Every row gives one point. Any point is a mix of the corners, with weights that add up to 1. It lies inside the corners' shape when no weight is negative. Is each point inside? If not, which corners have a negative weight?

Corners:
(1): [-3.4 20.6]
(2): [  1.5 -27.9]
(3): [23.3  1.3]
Points:
[11.9  2.1] => inside
[-5.5 -6.9] => outside (3)
[  2.1 -21.6] => inside
[16.7 10.1] => outside (2)
[16.5 -4.4] => inside

Corners:
(1): [ 31.2  27.3 -13.2]
(2): [-18.4  12.7  -4.4]
(3): [ 5.5 -7.2 -9.1]
(4): [ 12.1 -23.1  13.3]
Points:
[ 2.6  7.5 -0.3] => outside (3)
[  9.0  21.3 -11.2] => outside (4)
[ 5.8 -5.8 -8.2] => inside
[-3.2 -9.8 -1.3] => outside (1)
[ 6.8 -7.9 -4.6] => inside
[15.6 12.9 -6.3] => inside
[ 27.9  23.7 -11.8] => inside

Corners:
(1): [  0.0  -2.8   3.3 -16.1  -4.6 -12.4]
(2): [ -6.4   7.3 -26.2  19.9  21.9  17.1]
(3): [ 10.0 -27.0  -0.6  -0.1  -3.6   4.6]
(4): [-1.2 15.5 10.3 27.3  1.7  7.5]
(5): [28.6  3.8  2.6  3.8 -2.9 -9.2]
(6): [-1.2  5.6  4.5  8.4 20.4  9.6]
(7): [ 11.5 -13.6   9.1 -69.5 -19.9 -13.7]
Points:
[ -1.6   2.6 -13.9   8.7  12.3   8.4] => inside
[ 1.4  3.0  4.2  7.5 10.6  6.5] => inside
[ 7.8 -4.1 -0.5 -9.2  2.2  3.0] => outside (1)
[ 9.3 -0.1 -8.4  2.4  3.8  2.1] => outside (6)

Corners:
(1): [ 16.5 -18.6  31.3   7.2 -19.0  27.0  16.9  -2.8]
(2): [ -4.2  11.5  20.4  -3.9  11.7  -1.3   0.9 -18.0]
(3): [-22.5   0.9  -4.0 -27.0  13.5 -20.1 -15.5   8.4]
(4): [ 12.1   6.8 -10.6 -10.0   6.7 -37.1  37.7  -4.2]
(5): [  8.1  -0.4  -6.1 -14.1  27.7 -13.8  -8.2 -13.8]
(6): [ -9.1  26.3  -8.3  -0.9  -3.3 -14.3 -34.8  -9.1]
(7): [ -9.6  -0.5  -5.6   9.9  -2.0  29.1  16.4 -13.9]
(8): [ -0.4  -0.8   4.1 -23.2  -8.6 -29.0   8.2 -23.8]
(9): [-12.7 -44.5  31.2  19.8   8.1  35.8  21.5   2.0]
Points:
[ -1.1   6.7   2.4  -8.7   3.2  -7.5  -1.4 -12.0] => outside (9)
[  1.6  -1.9   0.2   0.9  -2.9  -3.0   7.8 -11.8] => outside (2, 3)
[  3.0   0.3  -0.5  -8.7  14.6  -7.4  -4.6 -11.1] => inside
[  6.5   7.3   2.0 -13.3  11.1 -11.1  -8.0 -21.3] => outside (3, 4, 9)
[-2.6 -5.2 11.8  4.9  2.8  5.1  3.9 -9.2] => outside (3)
[ -3.5  -6.4  18.6  -3.5   3.4  11.6   4.7 -11.9] => outside (4, 6)
[  7.5  -1.1   3.7 -13.5   2.8 -11.7  11.8 -13.5] => outside (6, 9)
[ -6.1   2.2   2.0   1.4   3.6  10.8   7.0 -12.6] => inside
